Each row of a before or after table is a point. One or more steps were done to the points. Then noise was added and the rows were shuffled. The steps act on columns, c1 being the first. Name the steps. A step turns or swaps two columns, mirrors them in a line or flattens them onto one, adds a multiple of one to another, or multiplies or shifts one. Angles are multiples of 10 degrees, from the lower column toward the higher: turns from -170 to 170, lines from 10 to 170 but not 90. Use the fewest steps. Two steps may share a column if one is a turn and the other turns, adds or multiplies; they go together, in the order done. Otherwise the lowest column goes first.

Before (14 x 2):
[[-25  23]
 [ -9  16]
 [ 18   5]
 [ 56 -34]
 [ 49 -16]
 [-26  36]
 [  1 -43]
 [ 54  11]
 [ 21  54]
 [  6 -20]
 [  9  34]
 [-11  -6]
 [ -3  53]
 [ 17 -21]]
After, 14 rows:
[[  2 -58]
 [-23 -13]
 [-19  -2]
 [  2 -20]
 [ 52  -7]
 [ 17   7]
 [ 28  19]
 [ 31 -15]
 [-46 -46]
 [-21 -45]
 [ 51 -29]
 [ -4  12]
 [-40   7]
 [ 42  20]]
Steps: turn c1 and c2 by -100 degrees

Before (10 x 4):
[[  8  -3 -23   8]
 [-12 -20  35  12]
 [  1 -28  12  14]
 [  5  -2   0 -17]
 [-34 -12  12  26]
 [-13  12 -55  11]
 [-11  16 -19  52]
 [  4  29 -29  16]
 [-27  -8  36  42]
 [  8 -21  17  29]]
After, 10 rows:
[[-17  -8   6  26]
 [-10  -2 -29   8]
 [-20  11 -61  51]
 [  3  -5   3  41]
 [ 18 -15 -21  28]
 [  8 -18  -6  13]
 [-46   7 -45  11]
 [ 14 -13  21  12]
 [-15  20 -41  16]
 [  3  -1  14 -17]]
Steps: turn c1 and c3 by -40 degrees; add -1 times c4 to c3; multiply c2 by 0.7

Before:
[[ 11   4 -17  -4 -33  15]
 [-29 -27  24 -22  -5  18]
 [-10  24  18 -15 -19  13]
 [-12   6   8  17  -4 -14]
 [-20  20  17 -27  -5 -18]
 [-30  19 -51   6 -32  17]
 [ 17  -1  30  -5  -9  16]
 [-18  24   4  -2 -12 -34]
 [-10  12   6 -18   6  17]
 [ 60 -14   5  -5  -4 -47]
 [  4 -23  14 -28  -2  -9]
 [ -8   6  28  29 -27   0]]
After (12 x 6):
[[ 30   8  18  -5   0 -16]
 [ 14 -23   4 -37   6  -5]
 [ 19  30 -10 -19  10  -4]
 [ 16  11 -20 -36  13  21]
 [  5 -31  61  -4  28  27]
 [  8  -1 -13  22  10  12]
 [-51  31 -30   8  20 -17]
 [ 28  12  -9  38  22  -8]
 [  7  16 -10 -24 -14  -3]
 [-17  18  10  -5  21 -24]
 [ 24 -14 -29 -30  -5 -29]
 [  4  11 -19  -3  27  33]]
Steps: swap c1 and c3; turn c5 and c6 by 150 degrees; turn c2 and c6 by 30 degrees; multiply c4 by 1.3

Before:
[[  4   8  10  -2  -9 -24  14 -16]
 [-25  -6  -3  -5   0  -6  19  -7]
 [ -7 -32  -6  25  34 -24  27  -2]
 [-25  11   1   9 -11  15 -33 -22]
 [ -5   2  41  14  -4  -5   5  23]
 [-22   1  -9  16 -16 -25 -15 -10]
 [-46   2  -2  -6  26 -25 -38  -7]
 [-14   8 -12 -13 -10  16 -30  -1]
 [-16 -60 -10   4   2  27 -18 -17]]
After (9 x 8):
[[  3   2  -6  15 -25 -11  13 -27]
 [-45  46  -4 -54 -25  26 -38 -11]
 [ -9  22   2 -30  19  -8 -30   0]
 [-26  17  -1  32  -5   0  19 -10]
 [-23  36   3 -58  13 -13 -34 -35]
 [-15 -42  11 -23  26   3 -20 -27]
 [-24  20  18 -32 -23 -17 -16 -16]
 [ -6   6 -23 -29  -8  -3   3  37]
 [ -8 -28  19  27 -25  36  29  -1]]
Steps: add -1 times c1 to c2; turn c3 and c4 by -140 degrees; add 1.5 times c7 to c4; swap c5 and c6; multiply c8 by 1.6

Before:
[[ 11  -8 -15   1 -10  -4   4  -4   1 -12  -8]
 [  1   2  -8   5  -3 -11   5  -3 -10  12   4]
 [  8   9 -18   6   1   5   1  -1  -5  -2  14]
 [  7  18  -8  -6   0 -25  -2  -1   4 -20  -1]
 [-14 -22   4   5 -19 -13 -11  -7   8   2  24]
 [-21 -26  16   2 -22  -3   5   1  19  -2  19]
 [ 25  -2  -1  25   4  15   7 -13 -13   4  19]
 [  6   3  -1   3  -8   5 -10   1   0 -17 -15]]
After (8 x 11):
[[-14   9  -5  -7 -20  23 -12   3 -44  -1  58]
 [-18  17 -13   0 -23  17   4   3 -32  10  47]
 [  8   1  11   0  -9  -5 -11   3 -48  16 -41]
 [ 26   9   0 -11   2 -11   5  25 -63  -4  49]
 [  7 -28  15  -3  -2   7  -1  -5 -46  12  -4]
 [  6  -5  16  -4   0 -10   2   5 -54  -7  34]
 [  2  -8   1  -5  -2   7   6   5 -59 -14  11]
 [ 14   4  18  -5  -8   8   3   1 -50   3 -19]]
Steps: turn c2 and c6 by -140 degrees; turn c3 and c10 by 150 degrees; swap c4 and c8; shift c9 by -50; multiply c11 by 2.5

Before:
[[-13  -9 -18  -6   6   2 -30  16 -44  28   3  28]
 [  8 -10   7  21  -3 -17  -1  25  16 -15 -21   4]
 [ -6   5 -12  20 -17 -19 -12   5  35   3  -1  -7]
 [ -7  -9  16  26 -19  15 -19  -4  15   0  16   8]
 [-19 -20  17  -2  11  -6 -23   7 -26  -3  28  -6]
 [-23  -8   1  16   4   9   1 -60  -3 -11   0  -9]
 [-26  -4 -15  24  -1  -5  -4  -9 -33  16  25   1]
 [ 17  -9   7  11  -3   6 -20  -7 -28  23  21   3]
 [-13 -41   4  42  -1 -20 -42 -15   3 -17  -7  -1]
 [-25 -24   2  25   8  -5 -21   5  -2  20   3  -8]
 [-14 -22  14 -16 -20  -6  12   5 -18  -8   1 -19]]
After (11 x 12):
[[  3   1  -1  26 -19   2 -18 -15   1   7  28   8]
 [ 20  10  11  24  -1  10  -4   4 -12  23  38   2]
 [ 29  -7  14  -7   7 -16 -30   2 -18   7   8  28]
 [ 20   3  17  11  -3   6 -19  -7 -19 -20  33   3]
 [-13 -42   3  41  -2  19 -42  18  -1  16   3   0]
 [ 25 -22   1  26   8  -5 -23   5  -3  22  12  -8]
 [  4   4 -24  20 -17  -1 -13  20  26   6  -3  -8]
 [-17 -21  -4  21  -3 -22  -2  22   7  -6 -29   3]
 [ -2  -4  19  -2  10  -5 -24   9 -23  18  49  -7]
 [ -5  -7   3  16   4  57   1 -19  -3  25   1 -10]
 [ -6 -19  13 -16 -20  -4  11   8 -19  15   9 -18]]
Steps: turn c1 and c10 by -100 degrees; multiply c11 by 1.6; turn c2 and c11 by -20 degrees; flatten c3 and c9 onto the line at 130 degrees; mirror c6 and c8 in the line at 130 degrees

Before (9 x 18):
[[ 11   9  14   4   8  24  -8  21   1  13 -14  18 -22  22 -14  -8   5 -24]
 [ -4   5  10   6  13 -13   0 -29  18  13  -1   4   6   4 -10 -23  25   0]
 [  0 -11  -6 -11   8 -21  15  12 -14 -15 -20 -17  29  -7   4 -24  -9  -4]
 [ -7 -19 -10  -3  -3  -8   5   3  -1 -12  -6 -19  29  -7  14 -19 -24 -26]
 [  1  13  36  13   7  14 -12 -32  13  -7  10 -20   8   8 -13  -5  16  14]
 [ 13 -22   7 -11 -18 -10   9  -5  -1   2  -7 -12  11 -18  12 -22 -32  -3]
 [  9 -11 -11 -12   4  -8 -12   9   8  -5 -25  -7  13   5   8 -20  -8  -8]
 [ -9 -14  20  11  20   4 -12 -16  -6  -2   6 -16   7  11  12 -16  16   3]
 [  4   5  14  -6  -7  25 -15  17  -4  28 -16   9   6  18 -10 -16  -4 -15]]
After (9 x 18):
[[  5   6  15   0  -7 -59 -13  17 -46  27 -16 -15   5   9 -14  28  -4 -13]
 [  0 -11  -6   1   7  40 -13  14  53 -14 -20  13 -32  -2   7  43  -7  -4]
 [ -8 -14  20 -16  20 -12 -19 -16  -3  -3   6  11   2  -4   3  18  17   2]
 [  8 -12 -12   5   4  23 -20   9  10  -4 -24   0  -1   0   3  37  -8 -10]
 [ -6 -18 -11  -2  -3  18 -20   3  16 -13  -6  13 -25  -9  13  31 -22 -26]
 [  0  11  35 -14   7 -23 -19 -31 -36  -6  10  13   1   8 -13   2  14  16]
 [ -5   5  10 -13  11  41  -3 -29  12  13   0  -4  -5   5  -8  31  24   1]
 [ 10  10  14  -6   6 -55  14  22 -48  13 -15 -14  21  11 -19  10   5 -23]
 [ 13 -22   8   4 -19  22  -2  -4  21   1  -7  13 -14 -10  17  38 -33  -3]]
Steps: turn c4 and c16 by -160 degrees; multiply c16 by 1.6; multiply c6 by 3; turn c6 and c9 by -140 degrees; turn c7 and c13 by -140 degrees; turn c7 and c12 by -160 degrees; flatten c14 and c15 onto the line at 120 degrees

Before:
[[ -3   0   9  10   7  -1 -13  16  -7  18   5   1   7  -3  14  -2  -3  13
    3  12]
 [ -3  -2  16  10  13   0   1 -11 -12  -5   6  11   6  15 -15  -6  -2  -5
    7   8]
 [  7   7   7 -60   0  -6 -10  -8 -14  -9  -5  20  -4  -7   8  -4   9   0
   -5 -12]
 [  5   6  -7  -7  12  13   1 -12   3  14  -4  13  -8   0   3   5   4   2
    4  12]
 [ -1   3  -7  10   2   3  -1 -11 -11  -4   2   1 -10  -6  -5  42   4  -7
   -7 -11]
 [  2  -1  18  -8   5  -5  -7 -13 -12  -7  -1  -1   0  10  17  -2   9  25
   -8  -2]
 [-11  -9  -6  13  15  -1  -5 -10  16   6 -15   0 -12   3  12   0   0 -12
    1  -9]
 [  5   5  19   8   2  -6  -5  -6  -2 -11 -11   0   1  -8  10   7  -2   9
   -2 -16]
 [  2  -9  -8   8 -14   7   1   7  -1 -10   3  10  -7  15   7   2  -8   4
    4 -18]
 [  3   8  -1  11  15  -2   1 -11   0  -9   7   5  -8  -7  10  -3  -1  -4
   -8  -1]
 [  1   7  -6   4  13  -3 -10  -8  -1  10  -4   8 -11   2 -14  -1 -11  -9
   -4 -11]
 [  4  -5  -7   9   9   5 -10 -12   3  -5   1   7   7  -7  13   2  -9   1
   -7 -14]]
After:
[[ -3   7   4  11   7   0  12   2  -7  17  -3   2   1   0  16  -6 -15   1
    3  12]
 [  4  14  14   8   2  -6   1   4  -1 -11  -6   0  -2 -13   9  -8 -11   1
   -2 -12]
 [ -1  -8  -2   9   2   3 -20  -4 -12  -4   6   0  -9  -9  -8 -36  13   5
   -7  -7]
 [  3  17   7  -9   6  -6   7  -2 -12  -7   6  -1  -5   8  16  -2  -2  37
   -8  -5]
 [  7   3   9 -60   1  -6  10   0 -13  -9   0  20  -7 -10   8  -1  17  20
   -5  -9]
 [  3  -5   6  11  15  -2   1  -5   1  -8  10   4 -11  -6   6   3   1  -6
   -8   1]
 [ -4  15   7  11  13   1   2  -5 -12  -6  10  12  11  18 -11   6   0 -10
    8   3]
 [-11  -2 -10  14  16   0   4   4  16   7  -6   0 -16   0   7  -2   8  -8
    2  -9]
 [  2  -8   3   4  14  -3   9   0  -1  10   1   7  -6  -2 -17  -4 -14 -31
   -5 -10]
 [  1  -3 -11   8 -14   9  -1   0   0 -10   0  10 -10   9   4  -2 -19 -16
    4 -22]
 [  4  -5  -8   9   8   5   8  -4   3  -5   6   7   2 -11  15  -7 -19 -20
   -7 -10]
 [  5  -8   3  -7  12  12  -5  -1   4  14   2  13  -9   5   2  -5   6  11
    4  12]]
Steps: mirror c2 and c3 in the line at 60 degrees; turn c7 and c16 by 150 degrees; flatten c8 and c11 onto the line at 120 degrees; turn c13 and c15 by 20 degrees; turn c14 and c20 by -20 degrees; multiply c17 by 3; turn c17 and c18 by 50 degrees

Before (8 x 32):
[[-37  19 -17 -16 -31  30 -21  -3  -9  25 -47 -11   5  -7  35 -15  34  44
  -32  -2   1  28   5  32   8  42 -24  18   6 -38  30  30]
 [-34   2  11  18 -46  16  30  21  25  34  25  27 -11 -20 -27 -20  15  44
   17   1 -41 -27 -34   9 -22  -3  -2 -37 -25  16 -23 -12]
 [-39  30  19  31  19 -37  12 -32  10  13  33  12  40 -14  -3  39  59  17
  -30  -3  -2   4 -10  30  -9  40   0  24  -6 -29  37   4]
 [ 13 -10  -2 -17  -7 -32  17  27   1 -27  17 -44  -7  -8  32 -34  12 -11
  -39 -28 -29   2 -37  36  -4  46  27 -36  -7 -11  27  34]
 [ 18   3  18   9  -2  24 -40 -23  -5  31  10 -17 -27 -23  14   5  40 -23
  -11  -6  34   4 -50  42  20 -25  20  28  18 -28  14 -33]
 [ 18 -39  37 -12  16 -16 -39  25  60  23  15  32  41 -36   9  20  26  -2
    7  23 -41 -27   1   6  26 -34 -19 -10  11 -25  21  23]
 [ 26  -5 -20 -16 -10   8 -41  38  51 -33 -42 -22 -30 -22  43  25   7 -18
   12  20  19  16   1  22   1  27 -17  38 -40   4  24  28]
 [-18  26   7  10   1  -2 -29 -10  21  22 -19  20 -27 -20 -22  10  23  35
   -2 -43 -29  -9 -21   6  -1 -10  -4  -3  13   9   3 -22]]
After (8 x 32):
[[-38  32  -7  12  21  40  12 -32   9  13  34 -11  31 -13  -6  41  57  18
  -29  -1 -10   5  -9  40   8  41   3  25 -10 -29  39   6]
 [ 25 -17  10  -7 -11 -19 -40  37  49 -31 -57 -14  24 -23  42  25   6 -18
   12  22 -21  18  -2 -31 -34  25 -19  37 -39   2  25  27]
 [ 16  -9  45   1   1  -4 -39 -23  -2  31  -5 -16  39 -23  15   6  40 -23
  -11  -5   9   4 -49 -27  18 -23  18  26  16 -28  14 -31]
 [-35  20 -22   4 -45  -5  27  21  24  32  42  21  11 -21 -27 -18  14  43
   17   3  37 -23 -34 -10  -1  -1  -3 -39 -26  17 -23 -13]
 [ 15  -7 -27  -4  20  35 -38  27  61  23  -6  49   6 -35   8  20  26   1
    8  26  35 -28  -2  41  27 -33 -19 -10  13 -26  20  24]
 [ 13 -33 -36  -6  -8  25  17  27   2 -29   3 -26  35  -9  31 -35  11 -12
  -39 -26  -4   1 -37  -6  -3  47  24 -38  -9 -10  26  32]
 [-17  35 -21   3   1   7 -30  -9  22  23  -5  -4   3 -19 -21  13  21  35
   -1 -44  18  -9 -22 -27  -5  -6  -4  -3  13   7   5 -24]
 [-37   6   5  -7 -31 -33 -20  -5  -7  24 -61 -22  35  -8  35 -14  31  42
  -31  -2   5  30   6   3 -26  44 -22  18   5 -40  30  34]]
Steps: turn c2 and c12 by -40 degrees; turn c3 and c6 by 140 degrees; turn c3 and c21 by -120 degrees; multiply c4 by 0.4; add -0.5 times c15 to c11; turn c11 and c25 by 30 degrees; swap c13 and c24
